Each row is a point. The points of each table are mixes of a few directions, plus a little noise. How many directions does each table use, and how many do they share? Where both have some left over, give the other angles between the two spaces (their principal angles), to ten degrees, smallest first.

First:
[[ 13.2  -4.3  12.4]
 [-44.8  16.2 -42.7]
 [ 20.4  -7.1  19.1]
 [ 12.4  -4.3  11.3]
 [ -2.2   0.7  -1.3]]
Second:
[[  0.0   0.1  -0.5]
 [ 13.1 -22.1  43.0]
 [  5.2  -8.3  16.6]
 [ -5.9  10.2 -19.5]
 [-12.2  20.5 -39.7]]
Directions: first 1, second 1, shared 0; angles 30

First, 6 rows:
[[  3.8   2.5   3.6   5.8   0.5   1.6]
 [-36.9 -23.7 -34.2 -56.0  -0.6 -15.9]
 [ -3.7  -2.4  -3.5  -5.9  -0.1  -1.7]
 [  3.2   2.1   3.4   4.8  -0.5   1.5]
 [ -4.0  -2.6  -3.6  -5.5  -0.1  -1.5]
 [ 37.0  24.4  34.4  56.6   0.7  16.2]]
Second, 7 rows:
[[ -5.5  15.1  24.0  19.7 -10.6 -14.1]
 [  4.4  23.0  42.6  19.3 -15.8 -34.8]
 [  8.0 -21.3 -32.6  -8.3 -14.9  35.3]
 [ -6.8   5.1   5.1 -19.3  43.4 -26.7]
 [ 17.1 -22.4 -31.2 -19.3  -9.4  26.1]
 [-14.5   1.5  -3.4  12.9  -2.7  12.1]
 [ -3.4  -2.5  -6.0  -5.0   9.0   1.1]]
Directions: first 1, second 3, shared 0; angles 50

First, 10 rows:
[[-32.1 -32.1  15.7 -49.0   5.3  30.1 -18.7  67.1 -26.6]
 [ 13.6  15.4  -4.6  11.2   9.6  -0.2   3.2 -14.6 -10.0]
 [ 10.3  20.6   2.5   6.4   0.9  -2.2 -11.5  -4.1  14.9]
 [ -8.1 -10.9  -1.4  13.1 -28.5 -35.5  18.3 -13.2  12.8]
 [  2.0  -1.9  -5.2  13.7  -7.9 -15.4  12.4 -18.1   6.3]
 [ -2.2  12.2   3.4   9.8   3.6 -16.8  -6.5  12.6   0.8]
 [ -6.8 -27.9 -11.0 -10.3  40.4  55.7  -9.3  -0.6  16.4]
 [-14.1 -18.1   0.7   2.0 -17.4 -13.5   3.3  -0.2  29.5]
 [ 12.2   7.5 -11.9  21.6  13.7 -13.1  25.0 -22.9 -41.6]
 [ 25.1  35.2  11.8 -18.5 -19.7  10.9 -16.4  -5.9  -2.5]]
Second (7 x 9):
[[  1.8  18.2   7.3   7.3 -12.3 -23.6  -7.2   7.2   8.3]
 [-17.2 -35.2  -2.8 -12.6 -10.3  -2.4  24.4   5.8 -32.3]
 [ 19.3  24.9  11.1 -12.8 -41.8 -12.4  -0.3 -16.1  -0.3]
 [-16.4 -25.7 -16.4  20.2  48.4   6.6  14.7   8.3 -27.2]
 [  0.5 -23.5 -16.7  11.8  18.8  25.7   8.6 -33.0  32.2]
 [ -8.7   2.2  16.0 -22.8 -24.9  -2.7 -18.4  27.0  16.1]
 [ 20.8  39.6   2.1   9.1  21.1   9.7 -22.0  -0.2   3.6]]
Directions: first 5, second 5, shared 5

First, 10 rows:
[[ 12.7   8.9  10.7  -9.8 -14.9  37.7  -7.2 -18.2  -5.5  -5.1  19.3  -4.7]
 [ 36.5 -16.1  10.3  -5.9   5.6  17.3 -17.8 -10.3 -12.0 -11.9  -9.4 -14.9]
 [-27.2 -26.5  -4.1  23.8  19.6 -38.1  13.0  25.9 -23.4 -25.3   1.1  16.2]
 [-34.7  24.1  -1.6  13.2 -36.6 -39.5  15.0  14.8  28.7   8.0   9.7 -19.7]
 [-16.0 -30.4  -3.6  17.1  18.0 -26.1  -1.4  40.3 -17.8   6.8   0.9  28.6]
 [ 18.1  31.5   0.9 -27.6  -8.3  14.0  -8.3   7.3   8.1  21.1   4.5 -13.0]
 [ 34.5  22.5   7.6 -29.6  -3.7  23.4 -15.0   5.9  -8.2   4.4   7.5 -19.1]
 [-16.7  -9.8  -7.1  16.3   2.2 -16.6  10.7 -15.0  15.1  -2.0 -14.9   3.6]
 [-21.1  45.6 -13.5 -15.7  -6.0   4.2  25.0 -31.5  24.4  -1.9  -0.4  -8.6]
 [ 13.3 -50.2  -0.1  16.8  24.4  23.9 -13.2 -19.1  -8.6   5.8 -18.1  31.3]]
Second, 11 rows:
[[ 16.0  -7.6   4.8  -2.6  -3.5  12.5 -13.7   2.2   1.0  12.9  -1.3   0.7]
 [-45.3  21.4 -14.2   7.5   9.8 -35.8  38.1  -5.8  -3.2 -37.0   3.5  -0.9]
 [-33.9  16.0 -11.1   5.6   7.6 -26.9  28.3  -4.6  -2.5 -27.6   2.7  -0.8]
 [ 32.0 -15.3   9.9  -5.0  -7.0  25.3 -26.7   4.3   2.2  25.4  -2.6   0.4]
 [ -6.1   3.0  -2.1   1.2   1.4  -5.1   5.1  -0.8  -0.3  -5.0   0.3  -0.1]
 [ 49.4 -23.4  15.4  -8.0 -10.9  39.4 -41.6   6.5   3.4  40.1  -3.9   0.7]
 [-19.8   9.5  -6.1   3.1   4.3 -16.0  16.6  -2.4  -1.4 -16.2   1.6  -0.3]
 [ 34.5 -16.1  10.8  -5.7  -7.6  27.6 -29.0   4.5   2.5  27.9  -2.9   0.7]
 [ 46.0 -21.7  14.6  -7.6 -10.2  36.5 -38.5   6.1   3.0  37.3  -3.6   1.0]
 [-59.0  27.7 -18.6   9.7  13.2 -46.9  49.3  -7.7  -4.0 -47.8   4.8  -1.1]
 [-12.9   6.2  -4.1   2.1   2.7 -10.1  10.7  -1.4  -0.9 -10.6   0.8  -0.1]]
Directions: first 6, second 1, shared 1

First:
[[-16.0 -10.6  -8.4 -17.7 -16.3 -10.0  18.1  -5.8  -0.3   1.7  -6.8  -8.4
   -4.0   6.7 -17.2  -1.1 -16.8  -0.9]
 [ -2.0   9.5  22.6  11.5  17.5   6.6  15.5   1.7  -0.2   1.9   6.4 -12.4
   -3.6   8.1   3.8  -5.2 -20.8   0.6]
 [  7.4  23.0  21.9  19.8  38.8  11.5  -9.8  25.9   1.4  -4.7   4.5  -1.3
   -8.7 -19.2  24.1  30.7  -3.4  -1.4]
 [-24.7 -23.0  -8.6 -28.2 -28.2 -20.1  16.4  -7.3  13.3  -7.6 -16.7   9.6
   -7.3 -12.4   1.8  -8.5 -27.7   1.5]
 [ 38.9 -11.5 -34.3  10.0 -59.2  16.5 -47.7 -57.5  11.0  13.2  31.8  20.7
   20.6  -2.7   7.3 -70.6  94.9   6.7]
 [ 15.2  18.9  16.8  22.8  21.7  16.8 -10.3   5.0  -0.3   3.1  15.4  -5.1
   -0.6  -3.6  13.8   2.5  13.4   0.3]
 [ -6.5 -23.9 -11.5 -12.8  -6.3 -19.0   6.0   2.0 -10.1  -9.6 -25.0  21.5
   17.0  24.4 -14.2 -12.9 -18.9   0.5]
 [  0.8  25.2  11.0  10.2  31.7  11.5   6.1  22.4 -11.1   6.8   7.1 -27.0
  -10.6   1.3 -10.2  41.5  -3.8  -5.1]
 [-13.4  -7.7 -10.0 -15.8   0.8 -13.2   5.3  14.4  -3.5  -5.8 -17.2   3.2
   -2.7  -3.0  -8.8  23.9 -16.3  -2.4]]
Second:
[[  3.8  -4.8   2.8   4.1   6.5  -7.2   4.0  -9.7  -3.6  -3.0 -10.0  -8.1
    9.8   3.2  -3.7  -5.3  -5.5   4.7]
 [-15.5  14.6  -8.5 -14.5 -15.3  22.7 -12.4  26.4   8.9   5.9  24.9  30.9
  -18.4  -9.7   6.6  17.9  12.8  -7.2]
 [-25.6  10.8  -6.6 -18.0  15.6  14.1  -8.8  -2.7  -4.1 -17.2 -14.8  47.7
   50.4  -4.2 -20.6  19.0 -14.5  35.0]
 [ -3.1   4.7  -2.8  -3.7  -8.9   7.7  -4.3  12.1   4.5   4.9  12.9   6.6
  -15.4  -3.5   5.9   5.0   7.6  -8.1]
 [ 42.7 -25.7  14.7  33.1  -2.2 -36.6  21.4 -21.5  -4.0  13.4  -7.1 -80.6
  -37.3  13.5  16.3 -37.6   3.7 -31.4]
 [  6.1  -0.6   0.3   3.4  -9.5   0.3   0.3   7.3   3.6   8.0  11.7 -10.9
  -23.6  -0.8   9.4  -2.9   8.6 -14.9]
 [  4.2   1.4  -0.6   1.5 -11.8   3.0  -1.3  10.9   4.9   9.2  15.2  -7.4
  -26.7  -2.2  10.5  -0.8  10.6 -16.5]
 [ 12.4  -4.9   3.0   8.6  -8.0  -6.4   4.2   2.1   2.3   8.5   7.9 -22.6
  -25.3   1.8  10.4  -9.1   7.4 -17.3]
 [-24.5   4.0  -2.9 -14.5  34.1   2.4  -3.0 -24.8 -12.7 -29.1 -40.7  44.2
   86.5   1.8 -34.9  13.5 -30.7  55.5]]
Directions: first 5, second 2, shared 0; angles 50, 60

First:
[[ 29.8  70.7  -8.3 -18.4  20.5  -7.4 -27.4 -12.4   1.0  63.2 -24.6  14.1
   32.6  32.7  -0.2 -17.9 -14.5 -14.0  30.0  34.8  48.6   9.8  37.8  -5.5]
 [-10.1 -18.9 -27.5  12.9 -32.8  33.2  31.8  10.6   4.2  13.6  15.8  34.5
  -56.2  -0.9  32.7  -3.7   9.3 -19.7   6.7 -21.4  10.7  13.4  19.8  25.5]
 [  1.8  18.9 -34.8  -5.2  -5.3  21.5  21.5  -4.8  12.6  29.1  17.1   6.4
  -13.1  -1.0  23.1 -50.0  11.5   8.9  -6.4  -2.5  22.0 -10.9  29.5  -2.1]
 [ -0.5  -7.4  28.5 -13.2  12.6 -22.9  -3.7  -8.9  -5.7 -44.2   5.0 -39.1
   32.1 -21.1 -23.6  10.3   0.8  13.9 -21.6  -5.1 -26.5 -15.1 -24.1 -17.4]
 [-15.3 -32.8 -20.5  20.8 -25.1  25.6  18.6  18.6   3.0  10.0   8.9  39.6
  -57.6   2.0  25.1   4.0   7.2 -12.7   4.3 -13.0  -1.8  11.1   7.0  26.4]
 [ 10.9  11.2  34.1 -21.5  13.7 -28.2 -13.1 -10.2 -11.4 -26.9  -4.3 -23.1
   31.8 -12.8 -21.6  21.8  -3.9  -5.2  -8.4   5.0 -14.0  -4.1 -10.0  -8.3]
 [ -2.7 -24.0  39.9  -5.0  10.1 -28.2 -16.7   2.5 -11.9 -44.2  -6.0 -15.9
   14.9 -14.0 -25.2  38.4  -4.3   0.1 -12.7   1.5 -34.1  -2.8 -31.4  -1.9]
 [ -6.4 -10.7  -5.0   1.1   7.3  -1.3  -1.3   4.8   4.3  -2.2   5.7  -1.3
   -2.9  -6.2   0.6 -18.7   5.9  17.3 -16.0   5.1 -10.6 -14.5  -4.0  -4.1]
 [-18.3 -33.8 -15.2  29.5  -6.0  13.7   0.1  15.3   7.4   2.5  -2.1  12.0
  -23.6   8.4   5.9  -2.1   0.6  14.2   2.0  -4.4 -10.1   0.8 -15.6   4.4]
 [ -1.4  -2.3  15.2   8.0  -3.4  -3.4   0.7 -10.0  -3.5 -27.5  -7.5 -36.6
   31.2   2.0 -19.0  26.0 -10.0   3.3  11.9 -17.4  -4.6   9.8 -26.6 -16.9]
 [ 11.8  28.0  -4.4  -8.5   7.1  -3.2  -9.8  -4.9   0.3  26.0  -8.5   7.4
   10.8  11.0   1.5  -9.2  -3.7  -5.5  10.3  14.3  19.0   2.6  17.3  -1.5]]
Second:
[[ -5.5  10.6  -6.4 -44.9  10.3   6.2  14.1   7.7 -15.8  -8.5  -9.7  -4.0
  -14.0   0.3   3.3   5.9 -35.8  -8.0 -19.6   1.2 -10.9  16.2  36.0 -56.9]
 [ 11.7 -12.1   8.9  46.2 -10.5 -11.9 -21.9  -0.6  11.5   8.5  -1.2   6.9
   12.0   2.7  -2.9   2.3  28.7   8.7  25.2   2.4   4.6 -19.4 -37.6  55.4]
 [ -4.4 -35.3   5.7  51.1 -10.4  -3.5 -18.5  11.0   8.2  -5.6 -11.9   3.7
   -0.1   7.8  -7.7  18.1  12.2  14.7  21.0  -3.0 -11.6  -7.8 -45.7  31.8]
 [ -6.0  13.8  -6.7 -45.1  10.3   8.3  16.9   2.9 -12.9  -7.4  -4.0  -4.4
  -11.7  -1.1   3.3   1.3 -30.4  -8.6 -22.1   0.4  -6.4  16.3  36.6 -52.9]
 [ 28.5  15.5   8.5  -5.1  -1.8 -20.4 -18.9   8.3  -6.8   8.3 -21.4   8.2
    4.4   0.8   1.0   6.1  -4.4  -4.8  14.4  15.4   1.2 -16.9   5.2  11.5]
 [  6.7  -8.4   4.5  14.0  -4.6  -7.4 -12.3   8.2  -0.5  -0.2 -13.3   3.7
    0.8   4.6  -1.5  10.1  -1.5   2.2  11.8   4.4  -5.2  -6.5 -12.1  10.2]
 [ 27.0  24.4   7.2   6.8  -4.3 -15.6 -13.1 -10.0   5.8  18.2   3.9   7.9
   16.5  -5.0   2.9 -13.9  25.2  -6.2  14.1  10.5  18.6 -21.7   0.1  41.0]
 [-56.6  -7.8 -22.9 -22.6   9.5  44.1  51.8 -27.4  11.7 -13.6  55.6 -20.0
   -8.2  -9.6   1.2 -28.7   8.3   2.2 -44.8 -30.3   9.3  39.8  16.2 -40.9]]
Directions: first 5, second 3, shared 1; angles 40, 80
